Each row is a point. Each table stands for the endless flat space through its points: a line for two points, a plane for three, and so on. Write the one point that lies in both, or say that there is none.

First (2 x 3):
0.123  -0.224  0.041
0.051  -0.124  0.113
Second (2 x 3):
0.083  -0.177  0.135
0.097  -0.205  0.175
They share: 0.069  -0.149  0.095

First (3 x 8):
0.035  -0.083  0.155  -0.038  -0.052  -0.135  0.090  -0.127
0.073  -0.064  0.145  -0.015  -0.040  -0.110  0.064  -0.136
0.170  0.012  0.119  0.055  -0.052  -0.029  -0.011  -0.155
Second (3 x 8):
0.177  0.028  0.112  0.059  -0.124  -0.053  -0.011  -0.115
0.218  0.006  0.097  0.061  -0.100  -0.089  -0.017  -0.091
0.058  0.090  0.141  0.070  -0.134  0.053  0.034  -0.178
They share: 0.136  0.050  0.127  0.057  -0.148  -0.017  -0.005  -0.139

First (2 x 12):
0.032  0.029  -0.142  -0.050  0.010  -0.093  -0.144  -0.057  0.112  -0.115  0.068  -0.112
0.066  0.003  -0.194  -0.026  0.042  -0.113  -0.172  -0.019  0.148  -0.105  -0.002  -0.150
Second (2 x 12):
0.055  0.067  -0.057  -0.074  -0.034  -0.163  -0.102  -0.191  0.125  -0.036  -0.011  -0.043
0.031  -0.023  -0.201  -0.032  0.020  -0.049  -0.216  0.049  0.113  -0.168  0.223  -0.193
They share: no point

First (4 x 18):
0.075  0.359  -0.327  0.148  -0.192  -0.274  0.087  -0.276  0.223  -0.002  -0.119  -0.090  0.228  0.080  -0.008  0.217  -0.124  -0.171
0.101  0.210  -0.293  0.007  -0.175  -0.131  0.156  -0.141  0.087  0.063  -0.072  0.060  0.083  -0.035  0.039  0.172  -0.098  -0.233
0.234  0.002  -0.018  -0.149  -0.189  0.128  0.120  -0.006  -0.173  -0.053  0.061  0.066  0.054  -0.184  0.106  0.031  -0.007  -0.111
0.160  0.157  -0.190  -0.024  -0.194  -0.049  0.117  -0.109  0.015  0.006  -0.018  0.038  0.099  -0.067  0.059  0.126  -0.055  -0.165
Second (3 x 18):
0.081  0.069  -0.042  -0.120  -0.055  -0.147  0.119  -0.003  0.076  -0.165  -0.079  -0.131  0.139  -0.148  0.078  0.061  -0.011  -0.228
0.177  0.228  -0.147  0.033  -0.214  -0.117  0.074  -0.180  -0.005  -0.066  -0.067  -0.026  0.103  -0.070  0.054  0.067  -0.008  -0.045
0.049  0.132  -0.079  -0.039  -0.110  -0.081  0.150  -0.092  -0.017  -0.066  -0.075  -0.062  0.187  -0.130  0.078  0.055  -0.140  -0.193
They share: no point

First (4 x 24):
-0.046  0.083  0.217  0.105  0.065  0.012  0.115  -0.099  0.047  -0.225  -0.254  0.058  0.097  -0.066  -0.182  0.011  -0.178  -0.032  0.219  0.186  -0.042  -0.127  0.095  0.014
0.030  0.066  0.156  -0.042  0.040  0.008  0.068  0.050  -0.053  -0.136  -0.156  0.071  0.228  -0.139  0.008  -0.053  -0.047  -0.104  0.141  0.111  -0.035  -0.207  0.065  0.130
0.118  0.016  0.029  -0.012  0.005  0.046  -0.073  0.043  -0.058  -0.108  -0.054  0.077  0.142  -0.245  0.027  -0.100  0.022  -0.100  0.195  0.072  -0.126  -0.148  0.168  0.185
-0.002  0.139  0.248  -0.054  0.134  -0.014  0.146  0.052  0.017  -0.159  -0.201  0.104  0.217  -0.038  0.000  0.074  -0.134  -0.067  0.096  0.102  -0.021  -0.214  0.012  0.014
Second (3 x 24):
0.019  -0.026  0.064  -0.143  0.131  -0.096  -0.076  0.082  0.016  -0.242  0.047  0.124  0.057  -0.259  0.105  0.057  -0.013  -0.093  0.268  0.136  -0.013  -0.040  0.277  0.131
0.291  0.248  0.138  0.097  0.105  0.094  -0.012  0.048  -0.060  0.050  -0.163  0.140  0.233  -0.071  0.001  0.115  -0.211  0.119  0.094  -0.052  -0.145  -0.152  0.029  0.005
0.098  0.051  0.053  -0.032  0.076  0.029  0.022  -0.028  0.074  -0.210  -0.031  0.153  0.079  -0.105  0.038  0.080  -0.031  -0.089  0.118  0.063  -0.187  -0.207  0.174  0.005
They share: no point

First (2 x 24):
0.068  -0.114  -0.117  0.125  -0.038  -0.139  -0.030  0.031  -0.193  -0.074  -0.012  0.042  0.008  -0.120  0.122  -0.153  -0.017  -0.042  -0.105  -0.088  0.107  -0.004  0.108  -0.005
0.152  -0.050  -0.121  0.045  0.078  -0.023  -0.162  -0.029  -0.061  -0.018  0.068  0.010  0.092  -0.180  -0.030  -0.109  0.051  0.018  -0.041  -0.036  -0.041  0.068  -0.040  -0.169
Second (4 x 24):
0.025  -0.159  -0.055  0.180  -0.002  -0.159  -0.126  -0.055  -0.138  -0.079  0.070  0.059  0.024  -0.229  0.197  -0.082  -0.087  -0.135  -0.085  -0.055  -0.013  0.039  0.111  -0.103
0.171  -0.065  -0.148  0.066  -0.048  -0.043  -0.025  0.046  -0.167  -0.017  -0.024  0.009  0.036  -0.075  -0.002  -0.193  0.094  0.065  -0.110  -0.072  0.113  -0.014  0.028  -0.009
0.159  0.065  -0.194  0.072  -0.034  -0.033  -0.055  0.128  -0.155  -0.127  -0.084  0.039  0.030  0.061  -0.116  -0.201  0.152  0.133  -0.110  -0.152  0.147  0.052  -0.016  -0.047
0.135  -0.009  -0.214  -0.006  0.016  -0.079  0.025  0.128  -0.197  -0.065  -0.084  0.009  0.032  -0.007  -0.056  -0.211  0.080  0.097  -0.076  -0.118  0.193  -0.008  0.034  0.031
They share: 0.089  -0.098  -0.118  0.105  -0.009  -0.110  -0.063  0.016  -0.160  -0.060  0.008  0.034  0.029  -0.135  0.084  -0.142  0.000  -0.027  -0.089  -0.075  0.070  0.014  0.071  -0.046

First (5 x 24):
0.061  0.112  -0.080  0.152  0.183  -0.009  0.055  -0.189  -0.295  -0.076  0.134  0.227  0.076  0.125  0.106  -0.045  0.026  0.125  0.130  -0.203  -0.055  0.013  0.063  -0.212
0.179  0.036  -0.119  0.050  0.097  -0.034  -0.011  -0.071  -0.056  -0.012  0.129  -0.064  0.134  0.179  0.164  -0.030  -0.064  -0.031  0.068  -0.138  -0.092  0.001  0.210  0.071
0.256  0.234  0.096  -0.098  -0.145  -0.002  -0.112  0.017  -0.234  0.067  0.185  0.019  0.257  -0.119  -0.082  -0.287  0.075  -0.028  0.061  -0.076  0.031  0.130  0.118  -0.043
0.082  0.068  -0.046  0.103  0.104  0.053  0.001  -0.188  -0.237  -0.067  0.201  0.082  0.079  0.060  0.103  -0.106  0.094  0.119  0.049  -0.060  -0.110  0.006  0.092  -0.103
0.172  -0.038  -0.150  0.058  0.123  0.004  -0.020  -0.083  -0.012  -0.029  0.167  -0.147  0.085  0.221  0.226  -0.009  -0.057  -0.028  0.033  -0.066  -0.163  -0.038  0.252  0.131
Second (4 x 24):
0.118  -0.033  -0.023  0.164  0.101  -0.115  -0.048  -0.279  -0.077  -0.125  0.074  -0.007  0.166  0.029  0.059  -0.188  -0.079  -0.014  -0.048  -0.273  -0.170  0.040  0.323  -0.019
0.002  0.101  -0.009  0.122  0.289  0.055  -0.044  -0.095  -0.033  -0.099  0.004  0.127  0.230  0.221  0.077  -0.188  -0.011  -0.056  -0.072  -0.137  -0.248  0.138  0.203  0.057
0.129  -0.020  -0.048  0.122  0.008  -0.185  -0.161  -0.391  -0.091  -0.127  0.218  -0.150  0.280  -0.042  0.011  -0.106  -0.088  -0.013  0.014  -0.276  -0.031  -0.064  0.217  0.005
0.237  0.099  -0.108  0.004  -0.123  -0.021  0.054  -0.126  -0.191  0.054  0.244  -0.073  0.087  -0.021  0.124  0.017  0.089  0.125  0.154  -0.052  0.091  -0.047  0.026  -0.020
They share: 0.133  0.083  -0.061  0.067  0.056  -0.010  -0.005  -0.143  -0.117  -0.028  0.141  0.001  0.160  0.072  0.094  -0.082  0.028  0.038  0.046  -0.114  -0.062  0.027  0.125  0.011

First (4 x 24):
-0.060  -0.115  0.247  -0.048  0.137  0.071  0.100  -0.081  -0.154  0.100  0.089  0.123  0.088  -0.133  0.030  0.116  -0.192  -0.194  0.077  -0.097  -0.058  -0.166  0.060  -0.123
-0.098  -0.117  0.289  -0.051  0.149  0.035  0.189  -0.100  -0.137  0.109  0.010  0.173  0.080  -0.167  0.114  0.031  -0.179  -0.218  0.024  -0.034  -0.113  -0.224  0.020  -0.158
-0.018  -0.131  0.147  0.033  0.043  0.201  -0.103  0.004  -0.191  0.039  0.206  -0.033  0.158  0.017  -0.102  0.235  -0.119  -0.134  0.178  -0.268  0.091  0.002  0.072  -0.076
0.006  -0.170  0.100  0.087  0.034  0.224  -0.017  0.080  -0.154  0.088  0.152  -0.088  0.153  0.089  0.018  0.137  -0.001  -0.104  0.163  -0.261  0.057  -0.025  -0.014  -0.131
Second (2 x 24):
0.077  -0.088  0.153  -0.006  0.133  0.192  0.115  0.070  -0.088  0.068  0.036  0.036  0.098  -0.082  0.030  0.065  -0.169  -0.091  0.212  -0.160  -0.081  -0.080  -0.098  -0.108
-0.079  -0.212  0.157  0.022  0.081  0.128  0.075  -0.058  -0.120  0.200  0.128  0.036  0.082  0.066  0.090  0.193  -0.053  -0.147  0.068  -0.104  -0.009  -0.156  0.062  -0.132
They share: no point

First (3 x 24):
-0.131  -0.069  0.167  0.057  0.037  0.142  -0.037  -0.035  -0.174  -0.050  -0.006  -0.117  -0.103  -0.013  -0.161  -0.071  -0.015  0.074  -0.004  -0.001  -0.057  0.040  -0.200  -0.183
-0.162  0.032  0.142  0.178  -0.014  0.010  0.036  -0.027  -0.093  -0.120  -0.072  -0.150  -0.058  0.010  -0.179  0.122  -0.155  -0.021  0.016  0.012  -0.196  -0.136  -0.072  -0.065
-0.161  0.013  0.137  0.159  -0.001  0.040  0.001  -0.017  -0.096  -0.110  -0.040  -0.159  -0.059  -0.025  -0.159  0.083  -0.119  -0.002  0.034  0.003  -0.171  -0.102  -0.106  -0.085
Second (5 x 24):
-0.295  0.147  0.066  0.238  0.152  0.101  0.189  -0.039  -0.051  -0.123  0.068  -0.173  0.120  -0.052  -0.163  0.146  -0.073  -0.017  -0.001  -0.005  -0.105  -0.013  -0.220  -0.042
-0.188  -0.076  0.293  0.168  -0.114  0.196  0.039  -0.077  -0.153  -0.161  0.244  0.021  0.042  -0.340  -0.298  -0.066  -0.100  0.147  -0.102  -0.059  0.066  0.290  -0.375  -0.188
-0.305  0.189  0.032  0.194  0.208  0.159  0.157  0.033  -0.047  -0.039  0.008  -0.193  0.012  0.016  -0.197  0.090  -0.079  -0.101  0.041  -0.081  -0.231  -0.103  -0.198  -0.134
-0.253  0.087  -0.032  0.260  0.110  0.067  0.077  0.033  -0.035  -0.047  -0.078  -0.281  -0.054  0.052  -0.159  0.028  -0.067  -0.081  -0.021  0.045  -0.235  -0.161  -0.078  -0.102
-0.018  -0.065  0.244  -0.115  0.079  0.027  -0.114  -0.070  -0.225  -0.070  -0.162  -0.100  -0.144  0.179  -0.025  0.115  -0.037  0.074  0.178  -0.008  -0.108  -0.148  -0.077  -0.082
They share: -0.146  -0.028  0.152  0.108  0.018  0.091  -0.018  -0.026  -0.135  -0.080  -0.023  -0.138  -0.081  -0.019  -0.160  0.006  -0.067  0.036  0.015  0.001  -0.114  -0.031  -0.153  -0.134

First (4 x 24):
-0.114  -0.100  0.139  0.006  0.084  -0.019  -0.242  0.105  -0.158  -0.149  0.070  -0.039  0.077  -0.110  -0.070  -0.163  -0.324  -0.188  0.150  -0.146  0.058  0.062  0.071  -0.018
-0.319  -0.160  0.124  -0.214  0.089  0.281  0.108  0.130  0.117  -0.234  -0.075  -0.079  0.177  0.030  0.130  0.142  0.006  -0.243  0.305  -0.366  -0.167  0.182  0.031  0.012
-0.192  -0.080  0.217  -0.157  0.090  0.184  0.046  0.117  0.023  -0.202  -0.052  -0.042  0.239  0.032  0.149  0.132  -0.040  -0.153  0.172  -0.179  -0.114  0.081  -0.004  -0.099
0.079  -0.012  0.184  0.056  -0.087  -0.103  -0.134  0.148  -0.175  -0.028  -0.079  -0.181  0.157  0.008  0.090  0.036  -0.130  -0.027  -0.001  0.098  -0.059  -0.042  0.119  -0.114
Second (3 x 24):
-0.019  -0.082  0.076  -0.040  -0.016  0.110  0.063  0.229  -0.165  -0.042  0.006  -0.205  0.198  0.033  -0.023  0.025  -0.087  -0.060  0.032  -0.243  -0.143  0.044  0.052  0.021
-0.202  -0.106  0.112  -0.082  -0.118  0.134  0.018  0.196  -0.120  -0.024  -0.174  -0.235  0.180  0.030  0.073  0.061  -0.102  -0.084  0.200  -0.048  -0.116  0.134  0.202  -0.057
-0.046  -0.086  0.092  -0.042  -0.019  0.090  0.025  0.201  -0.128  -0.064  -0.021  -0.189  0.175  0.023  0.011  0.034  -0.088  -0.086  0.072  -0.205  -0.129  0.053  0.070  0.006
They share: -0.100  -0.094  0.124  -0.046  -0.025  0.050  -0.051  0.145  -0.054  -0.108  -0.075  -0.157  0.129  0.003  0.079  0.052  -0.090  -0.138  0.152  -0.129  -0.101  0.071  0.106  -0.024

First (4 x 24):
0.044  -0.060  0.250  0.043  -0.177  0.196  0.009  -0.074  -0.172  -0.009  0.115  0.093  -0.018  0.013  0.204  0.090  0.040  -0.083  -0.038  -0.013  -0.221  0.127  -0.031  0.122
0.001  -0.053  0.192  -0.035  -0.143  0.156  -0.008  -0.044  -0.212  -0.054  0.096  0.053  0.056  0.039  0.143  0.027  0.047  -0.038  -0.001  0.053  -0.220  0.121  -0.011  0.130
-0.203  -0.101  -0.018  0.073  -0.107  -0.012  -0.230  0.190  -0.032  -0.024  0.216  -0.121  0.248  0.027  -0.073  0.171  0.137  -0.182  -0.049  0.131  -0.076  -0.005  0.157  -0.002
-0.137  -0.056  0.024  -0.115  -0.073  0.058  -0.098  0.082  -0.197  -0.120  0.117  -0.078  0.244  0.079  -0.019  -0.025  0.073  -0.026  0.052  0.194  -0.157  0.056  0.064  0.085
Second (5 x 24):
-0.131  0.073  0.007  -0.041  -0.148  0.216  -0.152  0.320  0.015  0.212  -0.049  -0.208  0.072  0.050  0.038  0.155  0.094  -0.228  0.123  0.207  -0.337  0.160  0.010  0.081
0.004  -0.023  0.030  0.058  -0.052  0.103  -0.054  0.200  0.071  0.099  0.050  -0.114  0.073  0.227  0.189  0.162  0.096  -0.224  -0.021  0.229  -0.268  0.086  0.067  0.059
-0.165  -0.239  0.162  0.002  -0.117  -0.058  -0.148  -0.234  -0.290  -0.379  0.319  0.039  0.260  -0.026  -0.053  0.024  0.055  0.021  -0.148  0.021  -0.026  0.077  0.131  0.057
-0.108  0.027  -0.012  0.072  -0.036  0.203  -0.096  0.076  -0.133  0.021  0.190  0.038  0.031  -0.039  -0.031  0.066  0.286  -0.070  0.143  0.079  -0.102  0.044  -0.071  -0.139
-0.110  -0.068  0.044  0.058  -0.058  0.110  -0.106  -0.034  -0.176  -0.116  0.245  0.055  0.104  -0.013  -0.014  0.052  0.218  -0.043  0.036  0.059  -0.070  0.036  0.004  -0.071
They share: no point

First (2 x 24):
0.038  -0.020  0.100  0.040  0.071  0.117  -0.225  0.073  0.142  0.031  -0.037  -0.155  0.085  0.041  -0.061  0.045  -0.145  -0.081  -0.172  0.194  0.249  -0.123  0.180  -0.002
-0.167  0.080  0.135  0.110  -0.109  0.142  -0.105  0.178  -0.008  -0.144  0.163  -0.015  0.155  0.131  0.004  -0.115  -0.155  -0.041  -0.027  -0.006  0.074  -0.008  0.055  0.183
Second (3 x 24):
-0.031  0.132  0.264  0.285  0.101  0.020  -0.184  0.224  0.060  -0.137  0.040  -0.034  0.187  0.309  0.113  -0.065  -0.135  0.023  -0.001  0.080  0.288  -0.072  0.037  0.067
-0.190  0.081  0.136  0.200  -0.048  0.103  -0.224  0.068  0.073  -0.040  0.195  0.051  0.242  0.202  0.076  0.023  -0.302  0.056  -0.165  0.026  0.209  0.070  0.068  0.135
-0.223  0.018  0.030  0.099  -0.145  0.188  -0.202  -0.010  0.078  -0.011  0.250  0.056  0.217  0.093  0.005  0.025  -0.339  0.029  -0.223  0.002  0.114  0.102  0.121  0.163
They share: no point

First (3 x 24):
-0.040  0.008  0.020  0.140  0.033  0.193  -0.098  -0.066  0.086  0.148  0.136  0.119  -0.036  -0.030  0.114  -0.095  0.071  0.004  0.045  0.131  0.037  -0.109  -0.059  0.056
-0.122  -0.004  0.021  0.113  0.079  0.181  -0.171  -0.050  0.168  0.133  0.219  0.192  -0.089  -0.008  0.170  -0.185  0.038  -0.037  0.041  0.083  -0.012  -0.151  -0.031  0.070
-0.078  -0.008  0.005  0.149  0.051  0.231  -0.113  -0.090  0.100  0.149  0.139  0.134  -0.031  -0.008  0.106  -0.111  0.034  0.029  0.035  0.123  0.014  -0.129  -0.089  0.086
Second (7 x 24):
0.057  0.062  -0.059  0.131  0.077  0.172  -0.220  -0.098  -0.091  0.082  0.286  0.068  0.082  -0.168  0.049  0.082  0.045  -0.114  0.233  0.102  0.202  -0.041  -0.023  0.037
-0.001  0.010  0.001  0.221  -0.087  0.272  -0.262  -0.056  -0.007  0.172  0.160  -0.188  -0.022  -0.092  0.039  0.022  0.193  -0.408  -0.137  0.176  0.068  -0.195  -0.101  0.247
-0.102  -0.037  0.094  0.065  -0.196  -0.073  -0.121  0.246  0.239  0.293  0.049  0.051  0.017  -0.103  0.142  -0.245  0.259  -0.055  0.047  -0.046  -0.059  -0.041  -0.220  0.011
-0.052  0.001  -0.001  0.091  0.130  0.026  -0.194  -0.009  -0.005  0.159  0.236  0.162  0.165  -0.180  0.168  -0.005  0.057  -0.116  0.284  -0.044  0.108  0.064  -0.159  0.050
-0.041  -0.013  0.159  0.010  -0.036  -0.076  -0.107  0.194  0.193  0.220  0.103  0.152  0.067  -0.096  0.201  -0.195  0.193  -0.021  0.137  -0.025  -0.019  0.065  -0.162  -0.007
0.186  0.074  0.210  0.135  -0.029  0.252  -0.105  -0.020  0.037  0.085  0.070  -0.047  -0.241  0.001  0.151  0.028  0.140  -0.122  -0.145  0.426  0.167  -0.105  0.156  0.041
0.117  0.084  0.042  0.131  0.061  0.207  -0.045  -0.121  -0.011  0.070  0.173  0.095  -0.074  -0.051  0.103  0.002  0.113  -0.035  0.060  0.240  0.137  -0.088  0.112  -0.014
They share: 0.036  0.040  0.050  0.122  -0.003  0.117  -0.068  -0.018  0.058  0.146  0.130  0.089  -0.046  -0.074  0.130  -0.063  0.145  -0.046  0.065  0.147  0.083  -0.069  0.001  -0.004

First (7 x 24):
-0.088  0.039  0.099  -0.258  0.041  -0.020  0.150  -0.128  0.028  -0.166  -0.020  0.074  0.110  -0.193  0.149  0.201  0.044  0.247  -0.081  0.071  -0.237  0.014  -0.077  0.118
-0.163  -0.117  0.189  -0.181  0.079  -0.087  0.027  0.045  -0.109  0.293  0.151  -0.257  0.012  0.170  0.224  0.113  -0.008  0.152  -0.066  0.087  -0.172  0.184  -0.268  0.158
0.077  -0.022  0.035  -0.021  0.011  -0.178  0.246  -0.001  -0.059  -0.148  -0.132  0.094  -0.092  -0.073  0.020  0.101  0.072  0.098  -0.070  0.066  -0.093  0.057  -0.207  -0.046
-0.103  -0.036  0.024  -0.127  -0.095  -0.241  0.062  0.270  0.052  0.093  0.235  0.121  -0.036  -0.113  0.168  -0.100  0.230  0.283  -0.093  0.215  -0.071  0.078  0.005  0.132
0.009  0.087  -0.172  0.170  0.107  -0.027  0.073  0.288  -0.239  -0.067  -0.071  0.282  -0.133  0.073  0.060  -0.136  0.141  0.334  -0.070  0.133  -0.046  -0.079  -0.033  0.069
-0.077  0.110  -0.090  0.025  0.193  0.135  0.090  0.106  -0.294  -0.003  -0.125  0.067  -0.054  0.177  0.150  0.058  -0.076  0.261  -0.047  0.065  -0.163  -0.086  -0.193  0.118
-0.171  -0.025  0.146  0.007  0.042  -0.004  -0.078  0.000  -0.248  0.138  0.016  -0.046  0.031  0.030  0.054  0.156  -0.089  0.345  -0.207  -0.025  -0.185  0.035  -0.239  0.215
Second (6 x 24):
-0.179  0.065  0.183  -0.027  -0.079  -0.085  0.179  0.088  0.024  0.071  0.061  -0.016  -0.009  -0.011  0.117  0.015  0.056  0.141  -0.093  0.037  -0.094  0.137  -0.214  0.105
-0.108  0.198  0.174  0.070  -0.159  -0.245  0.148  0.231  0.210  -0.159  -0.018  0.181  -0.076  -0.019  -0.085  -0.061  0.056  0.195  -0.183  0.023  -0.085  0.291  -0.227  0.161
-0.042  0.134  0.212  0.087  -0.077  -0.241  0.287  0.276  0.049  0.131  0.083  0.071  -0.016  -0.062  0.082  -0.153  0.158  0.334  -0.300  -0.086  -0.124  0.415  -0.336  0.091
0.142  -0.248  -0.102  -0.302  0.338  -0.027  -0.037  -0.004  -0.285  0.193  0.004  -0.192  -0.062  -0.022  0.312  0.045  0.191  0.142  0.000  0.198  -0.128  0.036  -0.202  -0.007
0.087  -0.113  0.009  -0.171  0.192  -0.054  -0.029  0.059  -0.123  0.115  0.042  -0.114  -0.059  -0.098  0.206  0.020  0.173  0.101  -0.081  0.069  -0.075  0.104  -0.290  0.093
-0.124  -0.092  0.064  -0.178  0.116  -0.043  0.269  0.062  -0.275  0.347  0.032  -0.164  0.012  0.070  0.336  -0.049  0.105  0.312  -0.078  0.162  -0.194  0.142  -0.166  -0.081
They share: -0.035  -0.061  0.077  -0.113  0.068  -0.129  0.132  0.061  -0.051  0.045  0.039  -0.027  -0.029  0.036  0.148  0.049  0.113  0.158  -0.040  0.116  -0.125  0.120  -0.149  0.059

First (7 x 24):
0.083  0.325  -0.140  -0.034  0.006  -0.231  -0.183  0.015  0.123  -0.339  0.194  0.058  0.066  0.120  0.204  -0.217  0.023  0.222  -0.050  -0.050  -0.003  -0.168  0.297  0.051
0.064  0.255  -0.054  -0.089  0.009  -0.179  -0.064  -0.094  0.203  -0.259  0.161  0.083  -0.011  0.154  0.221  -0.237  0.154  0.150  -0.020  -0.194  -0.116  -0.237  0.257  0.026
0.056  -0.035  0.025  0.068  -0.127  -0.099  0.284  -0.037  -0.014  -0.104  0.325  0.188  0.106  0.126  0.067  -0.120  -0.063  0.169  -0.119  -0.220  0.000  -0.148  0.047  0.009
0.081  0.147  -0.033  0.044  -0.213  -0.139  -0.190  0.179  -0.027  -0.202  0.054  -0.080  -0.019  0.246  0.064  -0.137  -0.080  0.097  -0.032  0.097  0.181  -0.087  -0.001  0.070
0.191  0.060  0.013  0.074  -0.298  -0.262  -0.181  0.267  -0.090  -0.109  0.091  -0.059  -0.119  0.325  -0.113  0.064  -0.300  0.160  -0.122  0.216  0.312  0.015  -0.060  -0.054
0.246  0.027  0.119  -0.163  -0.152  -0.265  -0.150  0.156  0.127  -0.096  0.111  -0.077  -0.097  0.149  0.059  0.052  -0.086  0.137  -0.295  0.093  0.228  -0.013  -0.055  -0.188
0.059  0.302  -0.140  0.034  0.019  -0.234  -0.148  -0.013  0.066  -0.352  0.201  0.095  0.096  0.123  0.181  -0.232  -0.039  0.209  -0.052  -0.057  -0.020  -0.196  0.352  0.111
Second (2 x 24):
0.139  0.117  0.064  0.000  -0.059  -0.034  -0.013  -0.009  0.184  -0.253  0.212  -0.096  0.000  0.081  0.022  -0.097  0.158  0.074  -0.166  -0.031  0.130  -0.203  0.110  0.063
0.125  0.105  0.040  -0.058  -0.101  -0.112  -0.025  0.031  0.140  -0.185  0.174  -0.028  -0.012  0.131  0.096  -0.109  0.084  0.112  -0.134  -0.061  0.088  -0.145  0.050  -0.015
They share: 0.118  0.099  0.028  -0.087  -0.122  -0.151  -0.031  0.051  0.118  -0.151  0.155  0.006  -0.018  0.156  0.133  -0.115  0.047  0.131  -0.118  -0.076  0.067  -0.116  0.020  -0.054
